Each row is a point. Two turns around zero, p and q, are shown by what they do to some points. Write where each new point lands after one turn and then the other. Backwards means that the second turn is done in reverse. Each puzzle has new turns, and all numbers are rounded.

Turn p:
[ 0.15 -0.03 -0.32] -> [-0.04  0.26 -0.24]
[-0.08 -0.01 -0.19] -> [-0.12  0.02 -0.16]
[ 0.14 -0.04 -0.09] -> [ 0.07  0.14 -0.07]
[-0.38 -0.27  0.00] -> [-0.02 -0.40 -0.23]
[ 0.16 -0.02  0.65] -> [ 0.39 -0.18  0.51]
[ 0.01  0.37 -0.06] -> [-0.28  0.17  0.19]
Turn q:
[-0.28  0.40 -0.21] -> [-0.27 -0.15 -0.43]
[ 0.29 -0.20  0.32] -> [0.13 0.31 0.34]
[-0.25 -0.20 -0.05] -> [-0.06 -0.29  0.14]
[ 0.24  0.00 -0.06] -> [ 0.20  0.13 -0.05]
Where do these land?
p, then q: [-0.17 -0.21 -0.77] -> [ 0.12 -0.58 -0.56]
q, then p backwards: [-0.06 -0.03  0.12] -> [-0.02  0.13  0.03]
q, then p: [ 0.22  0.18 -0.05] -> [-0.16  0.24  0.00]
p, then q: [0.11 0.13 0.23] -> [-0.11  0.22  0.14]
p, then q: [-0.16  0.09  0.25] -> [-0.05  0.01  0.31]
q, then p backwards: [ 0.06 -0.15  0.22] -> [0.13 0.20 0.14]

Turn p:
[-0.29 -0.10  0.01 -0.03  0.05 -0.35] -> [-0.34 -0.05  0.17  0.03 -0.23  0.14]
[ 0.49 -0.18  0.19  0.32 -0.02  0.35] -> [ 0.39  0.37 -0.04 -0.28  0.17 -0.37]
[ 0.09 -0.19 -0.43 -0.14  0.01 -0.07] -> [ 0.15 -0.15  0.08  0.32 -0.27 -0.17]
[-0.09  0.47 -0.01 -0.20 -0.16 -0.29] -> [-0.29 -0.12 -0.42  0.18  0.01  0.27]
[ 0.03 -0.09  0.19 -0.12 -0.23  0.17] -> [ 0.22  0.19  0.00 -0.03  0.05  0.22]
[ 0.62 -0.02 -0.01  0.12  0.31  0.14] -> [ 0.31 -0.02 -0.25 -0.29 -0.06 -0.52]
[-0.18  0.23 -0.09  0.10 -0.14 -0.09] -> [-0.24  0.00 -0.07  0.20  0.16  0.06]
[-0.66 -0.12  0.16 -0.06  0.19  0.14] -> [-0.19 -0.23  0.51 -0.14  0.17  0.36]
Turn q:
[-0.30  0.11 -0.30 -0.10  0.06 -0.06] -> [-0.16  0.31 -0.03 -0.09  0.14  0.25]
[ 0.14  0.27  0.07 -0.18 -0.16 -0.02] -> [ 0.03 -0.12  0.11 -0.14  0.30 -0.14]
[-0.24 -0.27 -0.24 -0.06 -0.17 -0.22] -> [-0.41  0.27 -0.01 -0.02 -0.15 -0.04]
[-0.24 -0.26  0.16 -0.06  0.49 -0.27] -> [-0.16  0.06 -0.33  0.55 -0.02  0.18]
[ 0.36 -0.01  0.25  0.05 -0.28  0.58] -> [ 0.30 -0.50  0.42 -0.21 -0.21 -0.07]
[-0.21 -0.05  0.29  0.29  0.36 -0.12] -> [ 0.25  0.15 -0.16  0.49 -0.09  0.05]
[-0.06  0.23 -0.12  0.06 -0.41 -0.07] -> [-0.01  0.24  0.23 -0.27  0.12 -0.23]
[ 0.56 -0.02 -0.12  0.00  0.09  0.19] -> [ 0.16 -0.43 -0.22 -0.32 -0.10 -0.02]
Where do these land?
p, then q: [ 0.22 -0.08  0.03 -0.16  0.36 -0.24] -> [-0.44  0.00  0.14 -0.13 -0.02 -0.19]
p, then q: [-0.38 -0.08  0.11 -0.28  0.22  0.17] -> [-0.06 -0.40  0.21  0.21 -0.22  0.13]
q, then p: [ 0.19 -0.10 -0.45  0.27 -0.32 -0.13] -> [-0.04 -0.14 -0.30  0.34 -0.21  0.40]
p, then q: [ 0.32  0.03  0.35  0.28  0.07 -0.31] -> [-0.28  0.24  0.07 -0.18  0.47  0.07]
p, then q backwards: [-0.31 -0.13 -0.01 -0.51  0.04 -0.25] -> [-0.07 -0.38 -0.02 -0.08  0.20  0.49]
q, then p: [-0.27 -0.09 -0.12  0.12 -0.21  0.35] -> [ 0.14  0.20 -0.18 -0.13  0.22  0.35]
p, then q: [0.36 0.17 0.29 0.06 0.00 0.13] -> [-0.15 -0.07 -0.25 -0.27  0.27  0.15]
q, then p backwards: [-0.13  0.28 -0.20  0.23 -0.14  0.27] -> [ 0.04 -0.34  0.34 -0.03 -0.05  0.22]
